Rows are points. Each copy is the shape, with its points in the same order, turned, moved and blurred by noise. Is it also mirrored, or only turned?

Shape (8 x 2):
[[-4.0  2.8]
 [ 1.8  0.9]
 [-2.5 -0.3]
 [-3.4  2.8]
 [ 0.0 -1.5]
 [-5.4  4.2]
 [ 0.8  2.1]
 [ 2.9  0.6]]
Copy 1 (8 x 2):
[[-0.6  6.3]
 [-1.7  1.1]
 [ 1.5  3.4]
 [-0.9  5.5]
 [ 1.3  0.4]
 [-0.4  8.5]
 [-2.7  2.4]
 [-2.3 -0.9]]
Copy 1 is: mirrored
Copy 2 (8 x 2):
[[ 2.2  2.6]
 [ 0.9 -3.2]
 [-0.5  0.7]
 [ 2.3  2.5]
 [-1.3 -1.4]
 [ 3.8  4.1]
 [ 1.7 -2.1]
 [ 0.6 -4.2]]
Copy 2 is: only turned
Copy 3 (8 x 2):
[[-1.2  4.9]
 [-1.7 -0.6]
 [ 1.6  3.2]
 [-2.0  4.8]
 [ 1.1  0.2]
 [-1.7  7.1]
 [-1.9  0.7]
 [-1.5 -1.9]]
Copy 3 is: mirrored
Copy 4 (8 x 2):
[[ 1.5  5.0]
 [-2.6 -0.1]
 [ 1.7  1.2]
 [ 0.8  4.3]
 [ 0.3 -1.0]
 [ 1.9  6.6]
 [-2.4  1.4]
 [-3.3 -0.8]]
Copy 4 is: mirrored

Shape (7 x 4):
[[ 2.1 -2.3  1.5 -1.4]
 [ 1.7  2.8  0.3 -0.4]
 [-5.0  4.8  2.2 -1.2]
 [ 1.5 -3.8 -4.6  5.0]
 [ 0.7 -1.0 -1.6 -4.7]
 [-2.7  0.2  2.7 -3.1]
 [ 2.6 -2.0 -1.5 -2.2]]
Copy 1 (7 x 4):
[[-2.6  1.3  3.1  1.1]
 [-3.8  0.2  0.5 -3.0]
 [-2.1 -3.1 -5.4 -0.7]
 [ 2.7  7.4  2.5 -1.9]
 [-5.6  3.2  0.1  1.7]
 [-3.1 -1.7 -1.9  2.4]
 [-3.7  3.4  2.1  0.6]]
Copy 1 is: mirrored
Copy 2 (7 x 4):
[[ 4.5  0.3 -1.2  0.0]
 [ 1.4  1.1  3.1  0.2]
 [-1.5  5.6  2.6 -4.7]
 [-1.9 -2.5 -4.2  4.8]
 [ 2.8 -2.7  0.1 -3.3]
 [ 2.4  3.1 -0.2 -4.4]
 [ 3.1 -2.7 -0.6 -0.2]]
Copy 2 is: mirrored
Copy 3 (7 x 4):
[[ 2.9 -0.3  0.0  1.2]
 [-0.9 -2.3  1.4 -1.4]
 [-4.3  0.5  6.2  2.5]
 [-1.0  3.1 -7.5  0.9]
 [ 2.3  2.7  2.9 -1.6]
 [ 0.9  0.6  4.5  3.4]
 [ 2.8  1.6 -0.6 -1.9]]
Copy 3 is: mirrored
